Every row gives one point. Examples show where two turns around zero, p and q, send a point. Where does a point land after both, in the order given? Backwards means that the second turn is done in reverse. Each puzzle has new turns, and all numbers are rounded.

Turn p:
|  1.4 | -1.7 |  0.4 | -> |  0.0 | -2.2 | -0.6 |
| 1.2 | 1.0 | 0.0 | -> |  1.6 |  0.1 | -0.2 |
|  2.1 | -1.6 | -2.9 | -> |  0.2 | -1.1 | -3.8 |
| -4.7 |  2.3 |  2.5 | -> | -1.8 |  3.2 |  4.5 |
Turn q:
| -0.1 |  0.0 | -3.5 | -> | -0.6 |  1.3 | -3.2 |
| -4.9 | -1.6 |  0.2 | -> | -5.0 |  0.6 |  1.2 |
|  3.8 | -0.7 |  1.4 | -> |  3.2 | -2.6 |  0.0 |
|  1.8 |  2.2 | -1.6 | -> |  2.4 |  1.7 | -1.4 |
| 1.7 | 1.8 | 1.4 | -> | 2.5 | 0.3 | 1.3 |
| -2.3 | -1.6 |  2.1 | -> | -2.5 | -1.2 |  2.2 |
Where do these land?
p, then q: | -2.2 | -5.0 |  4.0 | -> | -5.3 | -2.8 |  3.1 |
q, then p: |  2.0 |  2.5 | -0.5 | -> |  3.1 | -0.3 | -1.0 |
p, then q: |  1.1 |  0.5 | -1.2 | -> |  0.8 |  0.3 | -1.5 |
p, then q backwards: |  0.2 |  0.3 | -2.8 | -> |  0.2 |  0.4 | -2.8 |
p, then q: | -1.1 |  1.8 |  0.5 | -> | 1.3 | 0.8 | 1.5 |

Turn p:
|  1.1 |  3.7 | -4.3 | -1.1 | -0.5 |  3.6 | -> | -0.7 |  0.7 | -4.8 | -3.0 | -3.1 |  2.2 |
|  0.6 | -1.0 |  4.9 | -2.4 | -0.5 |  1.7 | -> |  3.1 | -2.6 |  3.8 | -0.4 | -1.9 |  0.1 |
| -0.3 | -1.6 | -2.8 | -1.9 | -0.2 | -1.9 | -> | -1.1 |  0.0 | -1.6 | -1.0 |  0.9 | -3.5 |
| -2.8 | -2.4 |  4.0 |  0.9 |  2.5 |  1.3 | -> |  1.4 | -3.8 |  2.9 |  1.3 |  2.9 |  1.9 |
| -1.3 | -0.2 | -0.1 |  1.7 | -1.6 | -4.0 | -> | -3.1 |  1.9 |  1.7 |  1.7 |  1.2 | -1.7 |
| -0.7 | -0.4 |  3.7 | -0.4 | -0.9 |  1.5 | -> |  1.0 | -2.1 |  2.9 |  0.6 | -1.3 |  1.1 |
|  1.0 |  1.3 | -1.1 | -0.2 |  1.2 | -2.9 | -> | -0.3 |  3.0 | -0.1 | -1.2 |  1.5 | -1.0 |
|  2.5 |  0.6 | -4.3 |  3.4 |  0.0 |  0.6 | -> | -0.4 |  2.9 | -4.8 |  2.1 | -0.2 |  0.9 |
Turn q:
| -0.2 |  2.7 |  2.5 | -2.1 |  1.2 |  1.0 | -> | -1.0 |  2.6 |  1.2 | -2.5 | -0.8 | -2.2 |
|  0.0 |  1.7 | -2.3 | -2.0 |  2.3 |  1.7 | -> |  1.1 |  0.9 | -1.5 | -3.9 |  0.7 |  0.5 |
|  3.1 | -0.8 |  0.0 |  0.5 | -5.3 |  2.1 | -> |  1.8 | -0.8 | -0.2 |  2.4 | -5.7 |  1.1 |
| -2.5 | -0.5 | -1.4 |  2.8 | -2.7 | -1.0 | -> | -1.5 |  0.0 | -2.5 |  3.6 |  0.4 |  1.8 |
| -1.4 |  2.3 |  0.9 | -1.6 |  4.6 | -4.9 | -> |  0.1 |  1.9 |  0.7 | -1.1 |  5.8 | -4.1 |
| -1.0 | -2.7 | -0.4 | -0.2 | -3.4 | -2.2 | -> | -0.6 | -2.8 | -1.8 |  3.4 | -0.7 | -1.2 |
|  1.7 | -1.4 | -1.8 |  3.6 | -1.9 |  3.9 | -> |  0.9 | -0.7 |  0.2 |  1.0 | -2.8 |  5.5 |
|  1.3 |  0.5 |  1.3 | -0.7 |  3.8 | -1.1 | -> |  0.9 |  0.5 |  2.7 | -1.9 |  2.4 | -1.3 |
| -1.0 | -1.9 |  1.1 | -0.2 |  1.4 |  0.4 | -> | -1.7 | -1.6 |  1.2 | -0.8 |  0.8 |  0.0 |
Where do these land?
p, then q: |  2.6 |  3.6 |  4.2 |  0.1 |  1.4 | -0.4 | -> |  0.6 |  3.1 |  2.8 | -1.7 | -4.2 | -1.2 |
p, then q: | -0.4 | -6.0 | -1.7 | -0.3 | -1.9 | -0.3 | -> |  1.0 | -2.5 |  0.0 |  4.2 |  4.1 |  0.7 |
p, then q backwards: |  2.3 | -4.7 | -1.6 | -2.0 |  1.7 | -1.0 | -> |  1.1 |  0.6 | -1.6 | -3.3 | -0.2 | -4.7 |
p, then q backwards: | -1.8 |  2.4 |  1.7 |  2.3 | -0.7 | -0.8 | -> | -0.9 | -0.2 |  1.9 |  3.2 |  0.8 |  1.7 |
q, then p: | -2.3 | -3.8 | -2.1 | -1.4 |  1.5 |  2.9 | -> |  0.4 | -5.1 | -1.8 | -0.8 |  0.6 | -2.5 |
q, then p: | -2.1 |  3.7 |  0.0 |  0.3 | -0.7 | -2.2 | -> | -2.2 |  3.1 | -1.0 | -1.7 |  1.4 |  1.9 |
p, then q: |  2.3 |  1.4 | -0.7 |  1.7 |  1.1 |  0.6 | -> |  1.8 |  2.0 | -0.7 | -1.1 | -1.0 |  1.6 |
q, then p: | -0.6 |  3.3 |  0.3 | -0.6 | -2.3 |  1.2 | -> | -2.9 |  1.8 | -0.5 | -1.2 | -2.2 |  0.5 |
